Each row of a before or after table is a point. One or more steps were done to the points. Then noise was added and the rows were shuffled. The steps act on how far a point lies along the listed directions, d1 being the first. What was done? A step turns or swaps two directions, mirrors them in a line or flattens them onto one, adds a multiple of one to another, or multiplies one. Angles are multiples of 10 degrees, from the lower direction toward the higher: turns from -170 to 170, lines from 10 to 170 but not 90. Use the fewest steps. Two steps may share a direction if one is a turn and the other turns, adds or multiplies; they go together, in the order done. Otherwise the lowest direction goes first.

Directions:
(1): [.47,-.21]
(2): [.21,.47]
Before (13 x 2):
[[.02,-.44],
[.30,-.11],
[-.22,-.28],
[-.05,-.24],
[.14,.12],
[.05,-.31],
[.16,-.33],
[-.18,.05],
[-.37,.19],
[.23,-.29],
[-.07,.03],
[.19,.11],
[-.01,.21]]
After (13 x 2):
[[-.38,-.78],
[.25,.39],
[-.02,.00],
[-.32,-.94],
[-.07,-.43],
[-.16,-.58],
[.15,.01],
[.19,.36],
[-.23,-.63],
[.16,.44],
[-.09,-.04],
[-.22,-.53],
[-.12,.12]]
Steps: multiply d1 by 0.4; multiply d2 by 2.5

Directions:
(1): [.05,-.22,-.73,-.37,.22,.19]
(2): [.28,.06,.31,-.68,-.32,.25]
(3): [-.44,-.19,-.21,.06,-.72,.03]
(4): [-.42,-.61,.36,-.18,.30,.07]
Before:
[[-.12,.12,-.08,.27,.46,-.31],
[-.02,.07,-.35,-.14,.10,.12],
[.04,-.14,.07,-.36,.16,.23],
[-.69,-.43,-.08,.16,-.86,-.14],
[.20,.18,.06,.17,.26,-.35],
[-.09,-.28,-.12,.37,.53,-.32],
[.21,.20,-.75,.11,.19,.07],
[.12,.05,.31,-.05,-.03,.10],
[.23,-.15,-.29,-.43,.25,.27],
[-.05,.04,-.09,.47,.18,-.47],
[.17,.34,.11,-.06,.05,.08]]
After:
[[-.22,-.11,-.23,.00,.23,.07],
[-.40,-.32,.11,.02,-.49,.11],
[-.01,-.19,.01,-.16,.21,.16],
[-.25,.08,.04,.13,-.28,-.03],
[.11,.29,-.48,-.15,-.19,-.11],
[.34,.30,-.34,.06,-.05,-.28],
[.47,.43,.93,.14,.17,-.27],
[-.19,-.19,.12,-.20,-.19,.16],
[.37,.25,-.38,-.17,-.44,-.09],
[.11,.05,-.54,-.04,-.03,-.21],
[-.31,.16,-.26,.52,-.39,-.10]]
Steps: turn d1 and d3 by 120 degrees; swap d2 and d4

Directions:
(1): [.34,-.54,.05,-.25,-.48,.45,.02,.24,.58,.15,-.40]
(2): [.05,-.22,.28,-.48,.47,.68,.03,-.22,-.37,-.49,.03]
Before, 10 rows:
[[-.10,.00,.03,-.06,-.13,.16,-.02,-.16,.05,.00,-.05],
[.32,-.46,.47,-.52,.16,.45,-.01,.01,.13,-.40,-.24],
[.06,-.09,-.31,.23,-.39,-.39,.00,.19,.53,.42,-.07],
[.04,.02,-.13,.03,-.15,-.15,-.06,.20,.18,.18,-.01],
[.18,-.30,-.05,-.26,-.19,.20,-.17,-.04,.20,-.07,-.13],
[-.43,.18,-.08,.04,.58,-.35,-.06,-.25,-.60,-.17,.29],
[.10,.09,-.04,.32,-.66,-.46,.10,.24,.50,.55,-.10],
[-.23,.15,-.10,.09,.19,-.30,-.07,.01,-.21,.14,.19],
[.19,-.14,.20,.21,-.18,.08,-.12,.11,.13,-.14,-.16],
[.11,-.35,.16,-.33,.09,.56,.15,-.34,-.24,-.35,.20]]
After (10 x 11):
[[-.16,.12,-.02,.05,-.12,-.02,-.03,-.17,.01,.05,.01],
[.14,-.68,-.07,-.26,-.35,.23,-.04,.21,.49,.21,-.40],
[.02,.12,.19,.33,.05,-.13,-.13,-.01,-.17,-.22,.04],
[.00,.02,-.25,.38,-.52,-.47,.11,-.04,.24,.35,.20],
[-.12,.19,-.19,.10,.04,-.39,-.19,-.16,-.13,-.02,.19],
[-.12,-.01,.05,-.25,.62,.23,.02,-.30,-.42,-.37,.27],
[-.09,.15,.39,-.30,.53,.35,.14,-.33,-.61,-.41,.27],
[.05,-.34,.03,-.28,-.01,.29,-.04,.11,.09,.08,-.12],
[-.03,.05,.00,-.17,.25,.10,-.05,.01,-.19,-.13,.12],
[-.06,.34,.01,.41,-.10,-.94,-.07,.13,.16,.19,.08]]
Steps: turn d1 and d2 by -170 degrees
